Rows are points. The ring and each string are closed loops that go straight from each point to the next, and from the last back to the first. Before rounding, they use only three directions, however many columns there are. Count how often each string passes through the ring. Passing back the other way cancels.

Ring:
|  0.012 |  0.010 | -0.048 |  0.016 |
| -0.008 |  0.029 | -0.046 |  0.054 |
| -0.010 |  0.013 |  0.012 |  0.052 |
|  0.001 | -0.002 |  0.036 |  0.022 |
|  0.021 | -0.007 |  0.017 | -0.033 |
|  0.024 | -0.005 | -0.014 | -0.028 |
String, 32 rows:
|  0.015 | -0.007 |  0.000 |  0.002 |
|  0.029 | -0.039 |  0.009 |  0.008 |
|  0.039 | -0.044 | -0.001 | -0.015 |
|  0.033 | -0.015 | -0.027 | -0.033 |
|  0.011 |  0.041 | -0.054 | -0.041 |
|  0.000 |  0.056 | -0.055 | -0.027 |
|  0.012 |  0.002 | -0.022 |  0.012 |
|  0.026 | -0.043 | -0.009 |  0.039 |
|  0.019 | -0.014 | -0.049 |  0.038 |
|  0.003 |  0.027 | -0.074 |  0.035 |
| -0.013 |  0.064 | -0.075 |  0.023 |
| -0.006 |  0.039 | -0.044 |  0.026 |
| -0.008 |  0.040 | -0.038 |  0.026 |
| -0.033 |  0.096 | -0.078 |  0.043 |
| -0.032 |  0.075 | -0.064 |  0.069 |
| -0.010 |  0.004 | -0.021 |  0.094 |
|  0.003 | -0.015 | -0.001 |  0.069 |
|  0.001 |  0.003 | -0.003 |  0.043 |
| -0.015 |  0.046 | -0.016 |  0.026 |
| -0.029 |  0.065 | -0.007 |  0.038 |
| -0.022 |  0.025 |  0.032 |  0.064 |
|  0.000 | -0.020 |  0.044 |  0.058 |
|  0.014 | -0.045 |  0.046 |  0.052 |
|  0.000 | -0.013 |  0.065 |  0.028 |
| -0.007 |  0.026 |  0.044 | -0.008 |
| -0.006 |  0.038 |  0.012 | -0.015 |
|  0.007 |  0.004 |  0.010 |  0.004 |
|  0.019 | -0.029 |  0.023 |  0.017 |
|  0.030 | -0.050 |  0.050 | -0.008 |
|  0.022 | -0.002 |  0.035 | -0.059 |
|  0.016 |  0.027 |  0.014 | -0.081 |
|  0.011 |  0.029 | -0.006 | -0.049 |
Times through: 2
String:
|  0.009 |  0.049 | -0.057 | -0.046 |
|  0.000 |  0.051 | -0.049 | -0.021 |
|  0.011 | -0.001 | -0.018 |  0.019 |
|  0.012 | -0.010 | -0.021 |  0.034 |
| -0.004 |  0.033 | -0.034 |  0.021 |
| -0.030 |  0.090 | -0.074 |  0.038 |
| -0.030 |  0.068 | -0.060 |  0.073 |
| -0.006 |  0.004 | -0.022 |  0.081 |
|  0.009 | -0.020 | -0.003 |  0.055 |
| -0.011 |  0.048 | -0.034 |  0.020 |
| -0.008 |  0.041 | -0.036 |  0.022 |
|  0.003 |  0.016 | -0.019 |  0.018 |
| -0.004 |  0.055 | -0.068 |  0.002 |
|  0.006 |  0.038 | -0.058 | -0.012 |
|  0.009 |  0.021 | -0.030 | -0.008 |
|  0.021 | -0.021 | -0.007 |  0.012 |
|  0.009 |  0.023 | -0.027 | -0.015 |
Times through: 1
